Each row is a point. The points of each table are mixes of a few directions, plus a little noise. Count the directions of each table, and those that both share. Where both have some left over, give the other angles between the two spaces (their principal angles), to ten degrees, smallest first.
(in the rows, 128 means zero)

First:
[[123 126]
 [123 125]
 [ 79 110]
 [223 162]
 [ 93 116]]
Second, 4 rows:
[[ 78 145]
 [151 118]
 [ 82 143]
 [198 102]]
Directions: first 1, second 1, shared 0; angles 40

First (6 x 3):
[[151 164 109]
 [ 90  68 161]
 [131 132 125]
 [167 188  95]
 [ 81  56 168]
 [150 160 110]]
Second:
[[ 76 110 123]
 [144 133 130]
 [157 136 130]
 [ 31  99 115]
 [ 81 110 122]
 [212 151 139]
 [197 150 136]]
Directions: first 1, second 1, shared 0; angles 50

First:
[[170 141 226 111 106 133]
 [121 132 100  90 123  94]
 [137 130 152 129 124 133]
 [103 131  47  71 128  70]
 [143 125 180 171 130 170]
 [109 110 106 210 153 186]
 [112 126  84 113 132 109]]
Second, 7 rows:
[[119 124 108 136 133 131]
 [119 134  91  83 124  88]
 [124 130 111 111 126 113]
 [154 136 186 109 112 125]
 [ 77 112   7 151 157 124]
 [158 140 196 106 110 124]
 [146 121 196 200 135 195]]
Directions: first 2, second 2, shared 2

First (7 x 8):
[[161 146  78 132 171 103 134 135]
 [ 85 167 183 155  74 157 173 180]
 [185 106 176 148 120 102 113  94]
 [ 86 134 113 126  73 186 131  80]
 [ 75 126 144  92 200 150 107  95]
 [126 137  62 107 191 126 117 107]
 [179  80 140 136  68  71 122 203]]
Second (10 x 8):
[[104 122 118 160  77 152 136 113]
 [147 145 177 116 165 131 120  87]
 [232 149 225  98 143  79 131 144]
 [ 59  28 163  79  59 124  88 183]
 [114 141 109 140 142 142 131 107]
 [179 161 149 151 115 121 147 120]
 [107 115  88 160  64 139 142 150]
 [ 79 118  58  86 219 123 107 141]
 [ 86 149  46 136 186 147 132 113]
 [173 155 147 151 111 122 145 119]]
Directions: first 5, second 4, shared 3; angles 30

First (9 x 9):
[[152 113  89 158 229  93 146 144 146]
 [111 160 152 102  80 125  77 117 117]
 [109 160 179 111  98 107  64 134 116]
 [151 112  62 146 186 123 168 123 144]
 [135 130 152 145 194  86 105 158 134]
 [123 141 144 125 136 109 100 134 126]
 [126  93 165 140 112 152 173 145 124]
 [123 123 111 115  78 163 152 108 124]
 [119 117 100 108  39 191 172  91 123]]
Second (9 x 9):
[[131 108 156 144 144 127 148 148 128]
 [144 140  39 121 146 132 137  94 140]
 [136 155  43 111 126 131 117  88 137]
 [119 123 171 130 117 126 121 143 123]
 [129  90 196 155 151 127 161 169 126]
 [127 195   7  81  90 131  75  54 134]
 [133 116 131 137 142 127 144 136 129]
 [114 119 204 132 112 125 118 156 116]
 [119 108 204 141 124 124 132 162 120]]
Directions: first 3, second 2, shared 2

First:
[[144 134 162 181  47 203 123 138 118 176 167]
 [121 169 136 160  95 117 141 152 138 137 156]
 [ 98  87  88  73 172  80 110 137 116  75  90]
 [185 172 102 137 181  84 151  98 109 211 110]
 [ 99 146 100  70 144 113 136  73 207  77  82]
 [125  86 197 149 174 140 124 168  89  73 165]
 [133  76  94 150 102  56 131 106 120 160 139]
 [119 155 145 104 107 233 104 150 127 115 113]]
Second:
[[133  96 118 123 160 137  94 217  17 140 128]
 [ 92 163  44  93  66  89 125 118 174 138  91]
 [ 91 139  75 108  52 132 112 139 152 129 110]
 [135 106 140 128 128 134 132  89 152 123 128]
 [150 144 136 114 105 212 123  74 162 160 104]
 [158 103 124 115 193 106 128 111  96 144 110]
 [170 134 168 143 230  84 158 103 117 130 138]
 [129  56  85 100 158  82 106 130  81 131 103]
 [118 140 157 143  73 188 128 113 167 120 143]
 [107 114 127 138 111 122 113 191  85 112 147]
 [125 213 235 203 131 120 190 124 205  80 206]]
Directions: first 6, second 5, shared 5

First, 8 rows:
[[141 132 114 120 141 148 109 107 114 133 138 167 131 120]
 [139 122 132 102 149 189 109 104 112 135 124 197 127 101]
 [ 63 165 122 129 134  90 166 153 133 111 111   7 178 173]
 [ 88 142 129 130  91  96 154 164 142 122 116  36 136 163]
 [136 165 175 108 122  69 132 100 124 124  98  99  88 154]
 [144  93 147 132 122 155 133 142 143 130 124 165 108  98]
 [154  94 119 173 155 109 134 135 143 121 151 156 137 102]
 [158 112  85 128 108 168  88 120 114 147 162 199 120 113]]
Second, 11 rows:
[[125 135 131 127 131 115 131 125 127 125 125 116 130 133]
 [114 165 145 129 148  68 143 112 125 117 113  69 134 159]
 [153  65  98 128  96 229 102 155 134 148 154 226 115  75]
 [131 120 125 127 124 141 124 130 129 131 132 141 126 121]
 [127 134 131 128 132 118 131 125 128 126 126 119 130 133]
 [113 168 146 127 148  65 144 113 124 116 111  66 135 160]
 [139 102 115 127 115 170 117 139 130 137 138 169 121 105]
 [113 167 146 129 148  66 143 112 125 116 113  69 135 161]
 [140  99 114 128 113 174 116 140 131 137 140 172 122 105]
 [104 188 155 128 158  35 152 103 122 109 104  38 139 176]
 [152  66 100 127  98 225 103 155 134 148 153 222 115  77]]
Directions: first 5, second 1, shared 1

First, 9 rows:
[[139 137 178 123  93 130 106 168 133 138 139  98 130 138  95  45 170  91]
 [132  97 154 126  83 113 122 162 150 141 193 107 135 131 137 105 149  75]
 [154 137 120 129 126 105 135 155 138 148 140 122 131 120 117 115 149 131]
 [129 181  94 102 165 190 150  58 110 104  82 200 130 160 176 233  65 189]
 [101  74 113 150 128  96 125 130 135 126 151 103 124 103 132 133 126 109]
 [ 96 146 101 119 169 179 136  48 104  89  74 177 125 147 166 212  60 174]
 [156 126 127 136 118  89 132 173 141 156 152 106 129 110 104  92 164 119]
 [136 154 130 128 143 134 126 125 120 127  94 128 124 129 109 111 134 147]
 [112 107 131 141 127 115 119 131 126 125 123 107 123 117 116 107 134 119]]
Second:
[[108 126 119 140 123 130 124 146 121 115 111 105 139 103 100  88 138 127]
 [107 148 148 139 103 173 125 112 111 105 157 136 118 142 136 133 114 125]
 [129 104 175 134 101 137 110 138 128 109 153 136 123 140 153 123 118 124]
 [114  39 198 151  81  98  82 203 136  88 120  97 147  87 132  32 140 121]
 [118 114 174 138  93 151 112 132 122 101 158 132 122 140 151 120 115 124]
 [150 157 122 116 145 121 135 125 130 154 111 127 121 137 110 122 146 128]
 [161 160 138 113 143 120 130 126 133 158 116 129 120 149 112 120 150 128]
 [172 130  84  99 172  90 156  93 152 174 130 164 119 152 162 221 117 136]
 [104 148  37 129 171 104 150 136 124 145  68  92 152  74  63 100 150 136]
 [170 158 164 112 129 121 120 131 132 156 119 128 114 159 111 100 156 123]
 [ 78 124  47 139 143 159 163  69 120 104 165 160 134 121 178 249  66 140]]
Directions: first 4, second 4, shared 1; angles 30, 40, 60

First (8 x 20):
[[118 101 124 127 139  74 146 122 164 137 178 110 119 171 157 164  84 163
  200  89]
 [113  79 126 148 153  29 120  99 189 130 195 138 129 128 173 142  82 128
  249  90]
 [140 156 133 134 118 187 103 133  91 117  74 150 136  77  98  81 176  87
   50 174]
 [123 125 122 111 123 123 165 145 131 142 150  94 116 194 132 177 101 186
  137  99]
 [129 138 124 104 116 149 163 148 114 139 128  95 120 182 120 163 116 178
  105 110]
 [136 137 136 147 129 149  86 113 116 113  94 172 140  50 116  69 169  61
  100 169]
 [128 138 126 118 121 147 143 136 117 130 121 113 125 154 120 144 126 151
  107 124]
 [137 146 134 135 122 170 100 124 102 116  85 155 135  72 107  82 169  83
   74 169]]
Second, 8 rows:
[[127 157 133  85  57 158 157 131 120 146 107 102 107 169 108 177 124 140
   99 127]
 [118 116 116 134 161  89 101 107 144 109 130 158 134  81 146  99 129  80
  163 135]
 [126 135  95 124 221 169 162 181  77 112 125  94 140 181 123 123 128 210
   62 109]
 [106 124  87 113 206  87 107 115 128  90 117 156 134  85 151  93 129  81
  146 130]
 [163 105 177 202 120 174 140 166 118 162 170 101 147 170 111 125 131 221
  107 120]
 [123 148 128  92  75 133 139 117 131 136 109 121 111 139 119 158 125 111
  123 131]
 [136  92 161 180 103  68  72  80 183 132 156 181 138  46 149  88 132  51
  214 146]
 [125 149 128  94  83 144 146 127 123 137 111 112 112 153 116 161 125 130
  110 127]]
Directions: first 2, second 3, shared 1; angles 80

First, 9 rows:
[[122 111 106  86 103 124 101 117 112 138 106 145 156 157 108 118 126 129
  161 125 126 143 116 111]
 [111 157 101 179 144  91 154 101  95 153 141 142  82  65 116  76 121 114
  120 152 133 145 151  92]
 [115 156  98 122 125 153 103 124 103 144 116 139 126 128 142 133  97 128
  136 125 160 115 105 117]
 [136 166  95 182 152 174 120 129 132 123 127 134  74 118 171 134  70 117
   95 131 181  77 115 124]
 [138 120 120 212 138 106 192 139 189  97 152 137 106  92 150 116 148 105
   95 151 126 127 189 133]
 [148 104 164 124 127 155 139 161 185  92 134 110 156 161 155 178 145 135
  112 116 122 109 133 173]
 [143  81 192   7 115 103  72 108  72 152 108  97 156 187  57 121 153 159
  167 103  70 161  78 128]
 [129 120 116 146 123 109 144 123 139 122 130 137 124 118 123 111 137 118
  128 138 122 138 149 119]
 [111 138 160  96 126 133 127 148 123 133 137 112 173 129 133 162 153 144
  138 116 116 142 116 154]]
Second:
[[ 77 155 154 142 126  92 181 156 133 139 166 124 188  61 138 150 197 137
  137 141  98 174 166 150]
 [118 139 136 129 129 123 130 138 121 129 136 129 133 111 132 128 142 132
  132 131 122 129 132 133]
 [ 89 151 151 140 125  98 170 152 130 138 160 127 175  72 136 145 183 136
  135 138 103 165 157 144]
 [143 144 132 114 142 150  74 137  94 123 120 135  72 133 140 106 113 133
  138 129 135  74  98 125]
 [156  97 104 126 122 141 122 101 146 120 104 127 119 176 114 126  85 119
  118 121 144 125 118 114]
 [104 125 133 142 118 103 182 129 152 134 145 122 186 105 122 149 158 128
  123 132 115 180 161 135]
 [144 141 131 114 143 152  71 136  91 125 117 136  67 138 138 106 108 134
  136 127 135  72  96 126]
 [191  68  81 119 119 163  94  76 152 114  77 128  84 228 103 116  36 109
  107 109 169 102  96  97]]
Directions: first 5, second 2, shared 1; angles 50

First (8 x 32):
[[128 128 128 127 127 127 128 127 127 127 128 129 128 128 128 127 128 128
  129 128 129 128 126 128 128 126 128 129 128 128 128 128]
 [127 128 129 128 129 128 129 128 130 130 128 125 129 130 126 130 128 129
  126 128 125 128 131 127 127 129 128 127 129 128 129 129]
 [103 103 131 120 147 128 136 116 163 142 118  82 131 143 105 146 151 137
   79 114 100 115 170 109 116 146 131 128 137 130 143 131]
 [105 106 130 120 147 128 136 117 161 141 118  85 131 143 106 143 151 136
   80 114 101 118 167 110 117 146 130 127 135 130 142 129]
 [152 150 126 136 109 128 121 137  97 115 137 170 124 114 149 112 105 120
  175 140 153 141  89 145 138 111 127 129 120 126 114 125]
 [188 186 119 150  81 128 108 154  44  95 150 237 121  91 185  88  70 105
  249 158 195 158  30 174 153  82 119 132 107 126  91 121]
 [ 87  88 133 114 159 128 141 110 185 151 113  54 133 154  89 155 167 143
   46 108  82 108 197  97 110 159 133 125 142 129 154 133]
 [134 135 127 131 123 129 126 132 119 124 130 140 127 122 135 123 120 125
  142 131 135 132 116 133 130 122 127 130 125 127 124 127]]
Second (10 x 32):
[[103 111 132 137 126 121 161 113 156 137 104 130 116 113 128 172 172 114
   92  95 132  98 159 139 132 145 134 152 170 106 156 145]
 [ 82  95 125 129 142 133 119 142 145 147 139 120 138 131  93 138 124 153
  101 170 107  95 153 100 119 103 112 111 128 127 127 121]
 [177 189 117 153  82 127 126 155  62  98 133 244  98  78 191 111  91 105
  228 140 203 137  46 176 153  98 129 132 134 114 106 150]
 [ 98 131 140 136 140 135 159 120 162 146 100 117 110 119 132 173 149 109
  108 109 120 115 143 122 122 143 140 143 150 112 150 149]
 [116  98 137 134 120 123 130 113 124 132 137 128 164 131 119 133 136 116
  135 133 122 130 125 139 136 110 110 159 127 121 129  85]
 [210 145  96  94 123 106  83 131  96  84 154  99 119 159 125  47 125 176
  105 100 134 155 145 135 131 168 143  76 109 166 109 147]
 [102 107 143 130 138 135 135 116 145 145 126 104 153 138 114 144 130 115
  125 136 105 133 131 117 123 119 119 150 119 125 133  97]
 [ 99 116 134 134 136 132 142 126 148 142 118 123 125 123 120 154 139 123
  111 130 120 111 142 120 124 126 127 134 140 118 139 132]
 [163 169 126 126 123 138 107 144  96 115 140 146 122 130 150  94  83 127
  183 149 140 163  79 128 127 117 132 110  92 144 103 129]
 [131 121 129 109 150 130 118 120 148 132 129  69 135 159 108 115 131 144
   93 119  96 143 154 105 114 151 135 112 111 146 129 125]]
Directions: first 1, second 5, shared 1

First, 10 rows:
[[112 145 126 123 133 121 164 101 131 138 120  79 128 146 107 150 144 119
  134 160 124 157 102 159 162 182 120 160 118 122 174 109]
 [ 98 159 124 117 137 115 194  78 133 148 114  38 127 162  89 170 159 113
  140 187 120 181  79 184 191 229 112 189 110 117 213  92]
 [141 114 130 133 125 134 100 149 126 120 134 167 128 114 144 109 115 135
  122 103 130 105 149 104 101  85 135 102 136 132  92 143]
 [142 114 131 134 124 135  98 151 126 118 135 170 129 112 146 109 114 136
  124 100 131 104 151 103 100  83 135 100 137 132  89 144]
 [145 109 130 134 122 137  88 159 124 117 139 183 128 108 152 101 110 138
  120  92 134  96 158  93  90  68 139  91 139 135  76 150]
 [146 109 130 136 124 136  90 157 125 117 136 182 130 108 151 104 110 137
  121  93 133  98 157  95  91  69 138  93 139 133  78 149]
 [137 118 130 131 125 131 110 141 126 123 131 153 128 118 139 116 121 132
  124 111 130 113 141 113 111  99 132 112 133 131 103 138]
 [116 144 126 123 133 121 156 106 131 137 120  89 127 144 110 147 142 122
  134 154 125 152 106 153 156 172 121 155 119 122 166 112]
 [120 135 127 126 130 125 144 117 129 132 125 106 128 136 118 138 134 125
  132 142 126 141 117 141 142 152 124 143 123 126 148 120]
 [123 133 127 127 129 126 138 120 128 130 125 115 127 133 123 135 132 125
  131 137 128 134 121 136 137 143 126 138 126 127 140 122]]
Second:
[[129 141 120 130 124  83 134 111 149 111 134 146  98 137 111 122 130 157
  121 140 158 154 132 114 130  81 153 124 141 126 128 107]
 [169 110 130 148 121 107 127 134 106  89 140 133 155 121 138 103  85 101
  116 124 110 104 156 164  67 172 120 128 159 123 117 158]
 [127 110 140 126 130 191 121 152  95 150 122 102 172 115 152 134 123  86
  139 109  86  90 121 148 125 193  97 132 109 134 127 158]
 [115 127 133 122 131 159 125 133 123 149 120 117 135 125 134 139 141 121
  135 123 119 121 116 122 144 140 118 131 110 132 132 130]
 [104 141 124 116 132 139 131 120 145 150 121 126 108 131 120 143 155 148
  135 131 142 145 110 103 168  98 134 126 106 131 136 107]
 [118 126 133 123 130 158 125 136 121 147 122 117 140 124 133 135 138 117
  136 122 115 120 118 128 142 145 116 131 113 130 132 133]
 [154 146 109 143 117   7 141  95 167  66 148 176  72 145  95  99 108 182
  101 154 189 177 158 117  97  43 178 119 181 117 123  95]
 [111 123 133 118 134 180 124 140 116 159 117 107 147 122 139 143 143 111
  140 118 107 112 112 126 151 155 110 131 102 133 132 135]]
Directions: first 1, second 2, shared 0; angles 70
